Each row of a before or after table is a point. One or more steps were done to the points. Then noise was added and the rows were shuffled. The steps act on columns, c1 being the first. Name the steps. A step turns or swaps two columns, mirrors them in a line or flattens them onto one, adds a multiple of one to another, or multiplies or shifts one. Angles are multiples of 10 degrees, from the lower column toward the higher: turns from -170 to 170, lines from 10 to 170 but not 90. Use the fewest steps. Two steps may share a column if one is a turn and the other turns, adds or multiplies; they go together, in the order done. Otherwise the lowest column goes first.
(in the rows, 128 means zero)

Before:
[[ 87 129]
 [ 66 131]
 [134 169]
 [163 165]
 [125 162]
 [ 74 128]
 [137 134]
 [111  39]
 [ 79  89]
 [104 161]
 [126 146]
 [164 171]]
After (12 x 2):
[[163 102]
 [127  67]
 [133  84]
 [149 128]
 [138 136]
 [168 172]
 [ 86  79]
 [122  77]
 [162 173]
 [163 125]
 [161 135]
 [ 42 115]]
Steps: swap c1 and c2

Before, 11 rows:
[[129  86 106 165 119 133]
 [121 165 137 120 181 153]
 [133 156  59 184 118  99]
 [119 177 147 158 174  87]
 [101  30 151 179 164 120]
 [112 175 155 121 137 124]
 [102 133 150 150 114 201]
 [114 159 142 125 102 172]
 [106 170 135 127 103 106]
 [239 144 151 156 138 121]
 [112  80 140 133 129 106]]
After:
[[128  82 218 199 190 115]
 [117 161 104 117 213 156]
 [157  98  52 193 112  98]
 [111 180 108 126 141 120]
 [110 160 112 126  85 169]
 [111 106 168 141 132 106]
 [137 177 106 169 199  80]
 [244 159 124 125 142 120]
 [109 165 103 133  87 111]
 [147  80 145 172 114 132]
 [115 147 138 167 109 203]]
Steps: multiply c4 by 1.3; turn c1 and c4 by -20 degrees; turn c2 and c3 by -50 degrees; multiply c5 by 1.6

Before, 11 rows:
[[152 129 129 108 128 101  84 141 162 161 154]
 [105 120 176  94  82  75  83  98 116 112  97]
 [ 76 137 129  91 110 125 100  88 167 164 111]
 [135 116 117 131 107 136 133 115 120  92 155]
 [142 119  98  89 133 109 118  94 112 162 138]
 [141  88  98 162 103  95 154 134 132 159 127]
 [170 104 121 133 101 142 160 158 117 107 112]
 [ 76 128  77 103 149 117 130  91 111 110 114]
 [126 125 110  92 130 106 132 138 113 175 162]
 [133 150 134 141 118 102 168 106 119 113 124]
 [107 160 111 175 130 127 112 108 127 165 141]]
After (11 x 11):
[[222 105 121 119  97 131 116 155  95 166  88]
 [176 115 128 113 104 127 146 116 129 163 136]
 [ 56 158  80 110 131 130 115 108 142  88 141]
 [ 84 123 155 182 102  57 171  97 138 109 177]
 [188 150 120 132 131  98 104 107 130 165 161]
 [ 10 134 163 129 110 123 120  92 193  80 114]
 [132  87  92  98 112  89  94 134 124 114 175]
 [ 67 132 147 128 139 103 135 138 149  70 194]
 [ 98 124 152  75 151 124 133  91 136 150 132]
 [ 78 125 166 108 137 108  92 143 106  96 195]
 [ 92 118 168  92 138 116 116  93 129  94 168]]
Steps: turn c7 and c10 by 140 degrees; add 1.5 times c10 to c1; turn c3 and c4 by 90 degrees; add -1.5 times c6 to c11; turn c5 and c6 by 20 degrees; add -0.7 times c8 to c9

Before:
[[132 191  88 127 163 156 155 136 144 136  94 135 130 134  99 196 199 134
  131 173]
 [ 87 171  94  60 144 121  58 148 104 105 134  39  94  67 151  95 111  51
   49 138]
 [ 64 133 162  74 149 109 152 127 137 144  80 146  82 133 142 106  96  72
   41 175]
 [113 140 174 139  91 103  94 139  75 135 123 146 149 104 152 119 128  44
  105 115]
 [ 84 144 146 104 121  99  73 146 146  52 125 134  89  71 107 106 114 135
  123 103]
 [138 146 125 174 125 155  72 169 159 127  77  98 142 148 109 134 151  48
   54 172]
 [ 84 140  95  98  65 108 120 159  87  96 103 148 182 114  62 175 133 140
  106 105]
 [ 65 180 170 141  82 124  85 112 169  91 174 146 173 162  56 164 143 144
  120 129]
 [128 162 162 159 105 104  86 217 180  57  94  91 154 146 115 197 118 125
   60 161]
 [ 99 126 176 143 154 137  44 179 121  81 157  44 189 133 121 138 159 149
   72 202]
 [ 92 111 150 148 131 103 128 110 172 143 187  80 167 163  83 124 199 107
   99 137]
 [109 141  85 112  94 125 102 199 113 120 192 130  87 104  53 151 115 125
   95 167]
 [130  89  85 134 116 140  71 143 107  58 168 148 123 174  99 180  98  87
  151 109]]
After (13 x 20):
[[ 66 182 168 142  78 122 160 112 168  93 176 150 153 161 200 163  71 136
  113 105]
 [108 143 175 140  92 104 137 138  89 131 126 141 149 106  78 117 116 197
  139 113]
 [129  88  84 131 115 144 175 141 102  55 171 151 130 176 139 180 121 176
  138 122]
 [109 141  85 114  92 121  89 199 126 117 192 130  81 102 197 150 199 155
  131 163]
 [128 160 163 157 104 103  75 219 198  57  94  92 125 144 139 199 205 135
  103 129]
 [ 83 147 147 102 123  97 160 143 145  53 123 134 117  72 148 111 116 129
  122 135]
 [135 189  87 130 161 156  48 135 140 135  99 136 106 133 160 198 115 133
  118 147]
 [ 85 142  96  97  67 104 103 156  94  95 104 146 174 115 193 176 153 139
  140  90]
 [ 99 125 178 140 155 136 110 178 137  80 159  43 129 132 142 140 100 112
  126 130]
 [ 94 110 150 150 133 100  90 115 178 144 187  81 146 165 166 122  61 163
  110 113]
 [ 62 130 162  77 146 110 137 127 166 144  78 144  75 134  96 106 165 176
  118 168]
 [142 142 121 174 124 153 108 168 178 130  74  99 113 149 118 134 117 212
  109 136]
 [ 89 169  93  59 144 123 168 148 133 107 131  41 104  69  82  97 107 197
  127 150]]
Steps: add 1.5 times c8 to c7; turn c7 and c17 by 130 degrees; flatten c9 and c19 onto the line at 160 degrees; flatten c13 and c20 onto the line at 140 degrees; turn c15 and c18 by -160 degrees
